Every row gives one point. To make a cloud, some directions were put in groups of two or more. Within a group, all points are equally far from the middle, so they leave a hole (a ring in 2 directions, a hollow ball in 3). The other directions are filled evenly. Then the cloud was stretched, turned, moved and blurred a little. How many holes are there, and how many directions does each take, smallest first?
(in the rows, 128 means zero)

Cloud (19 x 3)
[[143 105 185]
 [136 101 110]
 [147 188 172]
 [159 174 128]
 [ 83 158 108]
 [175 121 160]
 [ 83 138 120]
 [156 174 119]
 [159 110 138]
 [ 97 103  96]
 [162 148  93]
 [165 109 175]
 [162 131  93]
 [145 185 149]
 [ 96 174  99]
 [ 97 164 149]
 [168 123 128]
 [ 90 118 122]
 [ 94 153 152]]
Holes: 1 (2)

Cloud (28 x 4)
[[167 109 110 131]
 [168 109 124  91]
 [164  90 180 116]
 [ 93 127 186  99]
 [147  86 133 149]
 [120  81 179 100]
 [167 123 167 154]
 [104 153 157  83]
 [161 132 186 132]
 [101 144 154 156]
 [141 163 162  89]
 [ 97 125 134  81]
 [157 160 135  99]
 [154 100 107 118]
 [156  89 165  85]
 [121  78 170 129]
 [175 135 129  96]
 [168  97 177 100]
 [ 93 103 174 132]
 [172 129 113 135]
 [ 96 134 172  84]
 [174 124 167  91]
 [157  84 175 126]
 [162  92 151 151]
 [141 156 182  99]
 [ 91 121 144 150]
 [ 92 111 184 112]
 [ 94 124 115 127]]
Holes: 2 (2, 2)

Cloud (27 x 4)
[[116 161 113  90]
 [139 163 163 169]
 [170 153 120  92]
 [ 98 115 100 162]
 [130 174  90 151]
 [149 171  95 119]
 [ 95 121 106 144]
 [171 122 111 166]
 [160 165 101 170]
 [165 137 132 177]
 [165 122 133 169]
 [166 119 112 187]
 [164 105 127 133]
 [177 148  99 124]
 [155 162 120 192]
 [142 169 110  92]
 [138  93  80 130]
 [172 156 103 116]
 [160 163 115 108]
 [133  97  90 204]
 [153 168 107 195]
 [ 90 122 134 120]
 [115 100  94 117]
 [158 152 153 114]
 [119 167  69 147]
 [186 130  72 126]
 [111  94 122 142]]
Holes: 1 (2)

Cloud (52 x 6)
[[ 93 117 110 174 147 127]
 [161  98  87 117 117 172]
 [178 110 153  62 173 116]
 [127  89  88 116 201  98]
 [113  91 101 100 120 166]
 [183 146 159 115 115 178]
 [ 87 164 119 102 164 159]
 [ 98  84 104 118 175 114]
 [123 121 137 162 138 145]
 [180  54 167 101 136 121]
 [178  91 105 152 191 107]
 [129  83 102 145 106 120]
 [106 165 169 141 101 123]
 [128 185 175 155 177 161]
 [ 87 142 130 101 124 187]
 [155 107 129  78 179 147]
 [113 168 132 182 135 178]
 [ 83 161 134 104 135 196]
 [110 107  82  90 133 130]
 [115  69 155 129 117 155]
 [132 187 145 132 101 136]
 [147 170 156  75 137 117]
 [158  81 132 126 152 195]
 [182  96 154  93 118 180]
 [ 99 151 136  67 127 142]
 [155 145 150 117  90 150]
 [105 179 138 125  96  87]
 [120 129 115 120  98 114]
 [ 96 140 109 175 158  84]
 [116 115 119 102 175 146]
 [142 164 138 122 156 194]
 [ 92  69 101 118 164 158]
 [180  97 116  70 179 123]
 [174 102 143 117 130 164]
 [ 89 140 111 106 109 122]
 [ 98 102 158 126 192 131]
 [176 119 122 124 138 112]
 [127 158 187 165 102 161]
 [137 146 101 145 145 129]
 [153 110  79 113  88 176]
 [ 84 142  91 153 144 142]
 [ 95 109 157 104 120 109]
 [140 137 169 116 155 144]
 [129  74 121 120 177 136]
 [115 161 115 138  96 160]
 [139 116 137 108 141 152]
 [108 115 119 151  92 147]
 [149 162 149 130  96  99]
 [ 86 121  74 118 165 111]
 [193 125 162 177 111  89]
 [169 146 181 162 110 185]
 [ 93 142  85 108 171 127]]
Holes: 0

Cloud (53 x 6)
[[174  87 133 180 124 150]
 [105 151  99  99 102 159]
 [136  73 102 152  87 126]
 [155 126 114 107  70 110]
 [169 110 164 130 160 186]
 [113 141 154 138  72 151]
 [110 120 112 131 124 135]
 [ 97 137 157 102 146 170]
 [133  77  88  82 148 144]
 [116 160 129 127 122 123]
 [117 112 113  82  60  97]
 [ 90 122 143 115 120 120]
 [ 97 142  80  90 139 150]
 [132  75 161 116  74 103]
 [ 98  93  79 125 123 136]
 [117 148 159  85 130 166]
 [164 146 139 129 151 126]
 [180  46 118  94 100 125]
 [177  92  92  78 134 105]
 [146  97  66 144 121  95]
 [138  80 103 166 164 136]
 [155  48 125  78 109 112]
 [147  83 129  66 132 155]
 [155  60 121 111  82 134]
 [147 142  83 118 112 156]
 [188 107 123  79  93 162]
 [151  61 105 170 147 124]
 [100 144  83 136 106 115]
 [169 183  92 143 123 139]
 [ 86 144 139  89 152 123]
 [186 121  70 152 101  72]
 [ 96  84 118 125 119  99]
 [ 91 119 121 129 152  67]
 [ 94  99  90 146 134 133]
 [121 109 152 152  67 162]
 [154 113 160 138 129 152]
 [174  67 127  97 176 122]
 [109  85  95 156 100 101]
 [121 140  98 107  62 122]
 [150 118 108 151 171  90]
 [138 105  86 146 142 195]
 [130  34 145 125  87 110]
 [158 105 128  99  99 147]
 [175  84 183 112 111 105]
 [108 117  82 120 109  70]
 [137  98 143 139 166 128]
 [128 138 118  76  92 159]
 [137 136 136 158 176 141]
 [123 113  80 132 129 115]
 [134 136 104 113  74 123]
 [143 108  85  91 134 109]
 [100  95 133 122 101 162]
 [183  80 112  81  92 140]]
Holes: 0

Cloud (84 x 8)
[[169 156 101 167 144 151 144  84]
 [ 93 141  94 106 106 149 175 119]
 [147 157  70 152  79 184 131 126]
 [ 82 160  77 133 129 121 151 125]
 [131 184 117 201 106 142 134 129]
 [154 175 144 131 128 130  77 136]
 [155 178 111 135 110  89 148 143]
 [156 165  98 167  98 143 143  61]
 [ 82 156 119 196  89 127 131  91]
 [140 169 109 125 178 147 138 126]
 [ 95 116 156 154  51 118 106 133]
 [138 173 133 150 156 170 147 105]
 [168 172 103 150  77 168 118  87]
 [ 72 109 133 140 153 135 151 123]
 [109 140  96 134 104 167 131 184]
 [135 100 106 135  53  98  91 126]
 [129 160 112 103  98  71 131  96]
 [201 153 112 163 101 151 124 110]
 [106 115  96 147  57 168 137  89]
 [147  94  98  98 131 116  75 150]
 [117  96 130  70  87 109  99 134]
 [108 147 134 195  95 157 171 109]
 [169 123 109 174  87 119 158 146]
 [130 151  73 127 155 165 152 114]
 [103 151  59 126  90 133 136  83]
 [129 122 147  98 129  91 112 167]
 [ 92 154 137 156  56 143  91 147]
 [141 137 105  61 112  99 105  91]
 [117  92 134 106 134 167 106 175]
 [112  69  99 144  98 100 117  99]
 [142  95 169 112 135 154  98 157]
 [130  87  90 100 110 125 169 109]
 [135 155  97 143 166 153 149  84]
 [170 123  86  93 107 125  94 170]
 [123 181 128  98  95 121 102  74]
 [ 87  94 139  87 112 130  95 154]
 [129 207 138 141 131 128 147 131]
 [109 148 121 151 152 165 158  80]
 [ 81 147 136 113 140 134  88  89]
 [131 118  86 156 105 114  81  70]
 [118 111 124 158  69 134 122 185]
 [ 90 190 127 149  86 112 107 144]
 [179 123  60 104  95 143  95 142]
 [138 189 121 184 108 105 139 110]
 [109 142 121 148 127 129  73  77]
 [170 153  83 147  70 133  81 147]
 [147  94 124 163  57 165 107 162]
 [ 81  90 106 137 105 110 152 131]
 [192 116 100 141  67 146 139 136]
 [ 80 135 167 137 110 147  91  92]
 [138 116 125 151  65 139 179 109]
 [ 75 145 150 135 135 137 119  73]
 [104 170 152 117 132 153 162  84]
 [171 180  85  87 103 143 137 119]
 [112 139  78 107  75 170  89 137]
 [149 104 116 151  58 172 157 115]
 [100 111  80 113  94 176  93 111]
 [ 95 183 147 124 142 112  97 126]
 [ 81 134 166 126  75 108 141 112]
 [111 188 116  92 121 135 159  94]
 [146 130  83 151  72  95 133  73]
 [ 93 128 169 104 135 125 169 106]
 [ 86  86 107 134  58 128 112 120]
 [111 126 177 126 149 131 156 151]
 [166 130  58 144  89 126 142  77]
 [116  86 137 152 135 167 111 165]
 [112 129  97 125 131 169  68 127]
 [ 77 183 156 143  99 113 117 110]
 [158 104 117  59 132 124 123  88]
 [133 170 138  85 109 183 124 123]
 [111 120 102 128  45 172 103 130]
 [ 96 198 124 128 118 106 124 147]
 [ 90 125 151  80  76 139 105 126]
 [128 152  69 174 122 137 107 152]
 [157 117  85  65 119 113 142  97]
 [ 83 172 150 123 140 117  96 107]
 [124 107 174  87  86 134 101 114]
 [ 95 108 117  76  97 138 156 109]
 [150 125 166 163 104 143 173 120]
 [144 167 136 123  98 167  86  85]
 [152 165 120  81  92 116  91  89]
 [163 121 129 164 160 118 138 120]
 [148 190 123 133  87 172 146 112]
 [136  88  99 164  82 103  87 134]]
Holes: 3 (2, 3, 3)

Cloud (76 x 8)
[[159 101 148 126 103  95 127 101]
 [141 122  65 106 157  85  91  94]
 [156 105 137 128  87 128 159 143]
 [107 146 120  65 126 113  58 144]
 [110  91 157 111 122  71  91 107]
 [ 93 104  74 130  85 110 105 143]
 [ 75 146 122 128 128  60 150 125]
 [142 169  97 148 182 138 102 140]
 [107 183 119 143  93 160 148 109]
 [ 64 131 164 142  99 103 137  98]
 [129 165 117 183 137 114 121 100]
 [ 85  76 131  68 105 117 150 108]
 [127 130  93 152 137 120  46 124]
 [125 142 120 139 201 160 132 154]
 [148 141 151 131 120  97  63 123]
 [111 111  89 117 181 123  52 142]
 [169 125  91 105 125 178 132 121]
 [109 120 102  74 137 123  83  60]
 [112 127 112 144 163 179 142  71]
 [111 111  98 138 125 166 101  66]
 [ 73 121  93 132 129  94 182 120]
 [127 149 148 146 118 138 148 189]
 [ 87  81  87 144 130  81  96 116]
 [ 88 101 141  98 107 161 158  82]
 [ 51 161 100  82 142 139 123 123]
 [112  63 134 135 120 144 139 138]
 [139 134 138 161  87 102 122 158]
 [102 112  97 107 151 106  61 177]
 [149  79 161  83 123 114 128 130]
 [154 111 163  85 145 102  90 144]
 [115 157  67  94 176 130 144  94]
 [137 153 113  86  70 144 140 104]
 [116 164 181 138 140 130 129 167]
 [161 121 120 138 188 132 143 160]
 [126 119  80 139 107 106 167 132]
 [122 132 168 132 100 100 183 123]
 [156 177 121 153 138 129  92 106]
 [133 177 100  68 155 118 103 123]
 [121 111 111 159 128 127  72  80]
 [ 93 118 130 155 163 140  66 154]
 [101  81 142  71 127  84 111 162]
 [140 127 144  83 116 170  92 156]
 [116 123 131  96 174  88 158 175]
 [138 112 128 150  74 107 122 127]
 [ 69 132 171 139 116  85 142 107]
 [113 167  81  63 116 119  99 155]
 [141 128 160  87  92 118 170 158]
 [122 116 116 130 150 117 174 186]
 [ 80 106 133 127 186  82 144 153]
 [ 94 146 134 141 132 157  57 115]
 [128 108  73  51 156 143 103 142]
 [ 87  81 150  88 173  86 102 137]
 [147 151 130 117 128 153  54 140]
 [131  91 121  91 146  58 108 151]
 [ 73 170  85 159 140 150 116 113]
 [141 123 149 110  92  91 171 111]
 [156 129 110  67 140 112 152  86]
 [169 135 143 156 135  99 102 113]
 [ 88 104 107  58  79 124 130 112]
 [ 65 101 109 133 167  71 105  96]
 [151 112 137  57 126 113 165 140]
 [142 169 115 128 105 144 147  76]
 [118  82 134  85 103 132 137  77]
 [ 95  93 161 149 122 133 105 163]
 [128 159 171 121  96 118 140 174]
 [125  84 162 148 155 124  89 132]
 [ 98 108 106 120 215 102 133 100]
 [127 109 152 154 176 145 156  88]
 [ 80 154 102 126 149 152 143 178]
 [130 147 115  74 152  89  84 169]
 [137 110  98 162 133 105  69 110]
 [145 113 115  42 128 123 152 142]
 [108 142  86  79 122  97  64  83]
 [ 69  99 117 175 136 107 140 126]
 [111 127 124  56 103 169 102 117]
 [ 58 165 102 131 151 100 114 145]]
Holes: 3 (2, 2, 4)
